Each row of a before or after table is a point. One or more steps were done to the points. Then noise was added and the rows were shuffled. The steps act on how far a point lies along the listed directions, d1 being the first. Write out the steps. A step turns or swaps two directions, mirrors them in a line or flattens them onto one, adds a multiple of one to another, or multiplies one. Angles are multiples of 10 degrees, from the lower direction toward the higher: turns from -170 to 170, lines from 10 to 170 but not 90. Use the fewest steps. Two steps may share a direction if one is a turn and the other turns, adds or multiplies; they go together, in the order done. Otherwise the lowest direction goes first.
(in the rows, 128 means zero)

Directions:
(1): [124 144  85]
(2): [149  90 112]
(3): [ 87 107 124]
Before (8 x 3):
[[138 155  53]
 [134 127 145]
 [117 132 129]
 [130 126 134]
 [145 138 159]
 [122 152 145]
 [143 127 119]
 [183 201  81]]
After, 8 rows:
[[184  85 149]
 [130 125 142]
 [129 122 121]
 [161  69 176]
 [128 134 124]
 [134 124 101]
 [123 141 115]
 [129 148 106]]
Steps: turn d1 and d2 by 140 degrees; multiply d3 by 0.4

Directions:
(1): [114 117 111  81]
(2): [154 156 156 104]
(3): [113 171 101 132]
(4): [170 123  95 129]
Before, 8 rows:
[[134 140 158 101]
 [132 175  88 142]
 [ 94 131 124 184]
 [129 131 119 136]
 [156 153 102 132]
 [140  80 105 191]
 [148 130 173 128]
 [141 115  80  97]]
After, 8 rows:
[[ 78 109 104 104]
 [120 119 139 170]
 [173 146 119  99]
 [133 139 157 157]
 [156 128 104 142]
 [134 139  95 133]
 [119  78  75 101]
 [128 124 114 123]]
Steps: turn d1 and d2 by 90 degrees; multiply d3 by 0.4

Directions:
(1): [121 100  96 111  89 153]
(2): [171 141 149 150  94 143]
(3): [119  88 177 117 128 136]
(4): [161 134 129  73 133 117]
(5): [138 102 120 141 111  74]
Before:
[[129 128 128 154 113 141]
 [116  95 133 108 125 150]
 [108 105 144 139 124 142]
 [138 119 131 111 102 114]
 [156 136 158 124 117 142]
 [133 173 202 121 215 108]
 [ 86 153 187 131 210 133]
 [141 124 149 108 128 122]
 [163 134 137 112 137 146]
 [138 125 154 137 151 112]
 [164 153 117 129 106 138]
 [113 140 121 132 156 130]]
After (12 x 6):
[[127 113 159 159 102 156]
 [ 97 159 203 176 183 152]
 [160 132 138 154  97 142]
 [142 133 140  82 146 128]
 [118 144 130 159 140 141]
 [120 110 115  89 123 104]
 [134 126 155 132 156 109]
 [156 143 100  80 135 120]
 [102 165 194 121 232 105]
 [133 126 118  76 169 132]
 [118 117 135  88 151 108]
 [111  98 132 122 123 150]]
Steps: multiply d4 by 2; turn d2 and d4 by 60 degrees

Directions:
(1): [125  87 140 108 162 141 112 171]
(2): [ 93 150 163  96  98 110 118 148]
Before (12 x 8):
[[102 110 163 102 135 118 110 169]
 [101 171 146 132  91 106 134 116]
 [107 105 170  97 141 132 113 172]
 [125 118 129 112 168 141 118 153]
 [118 170 128 147  90 125 140  97]
 [105 153 147 139 100 123 131  97]
 [118 169 109 158  88 111 136  97]
 [149 176 127 153  90  94 149  99]
 [123 123 134 121 107 140 121 134]
 [ 96 106 154 108 139 132 108 147]
 [135 117 132 124 141 118 127 139]
 [157  95 123 152 167 155 125 146]]
After, 12 rows:
[[174  82 104 171 184 167 135 134]
 [ 86 191 157 120  64 109 130 118]
 [110 197 163 119  61  74 138 120]
 [ 81 183 168 111  71  92 124 129]
 [138  86 139 121 166 149 122 156]
 [144 116 129 131 149 123 131 136]
 [124  97 144 124 159 132 120 156]
 [ 87 163 169 119  79 111 127 107]
 [117  94 134 128 157 141 111 140]
 [ 84 192 140 127  58  95 127 118]
 [123 127 133 122 110 141 125 135]
 [149 106 107 135 190 151 122 139]]
Steps: add -1 times d1 to d2

Directions:
(1): [117 131 129 148 146 182  90 102 104]
(2): [168 110 140 153 140  90  87 108 139]
(3): [174  96 141  95 132 150 133 149  95]
(4): [142 133 111 112  60 133 112 100 125]
Before, 8 rows:
[[100 140 127 145 126  70 156 150 168]
 [122 125 132 127 138 143 138 131 121]
 [142 125 128 120 112 154 104 111 109]
 [137 118 132 116 137 154 119 124 117]
 [137 125 123 127 107 127 121 123 120]
 [ 86 153 125 140 115 122 121  99 140]
 [125 130 128 149 131 140  96  99 126]
 [136 141 130 162 135 133 100 117 134]]
After, 8 rows:
[[ 20 197 109 195 133 104 106  69 181]
 [160  96 143  96 153 162 132 145  99]
 [137 122 126 127 125 138 118 131 115]
 [155 103 149 114 151 165 119 137  95]
 [ 54 188  94 177  65  50 129  94 205]
 [119 154 128 172 143  80 130 133 167]
 [126 120 134 115 142 149 135 135 115]
 [107 140 129 159 154  94 121 121 156]]
Steps: turn d1 and d4 by -60 degrees; add -1.5 times d2 to d1; multiply d3 by 3
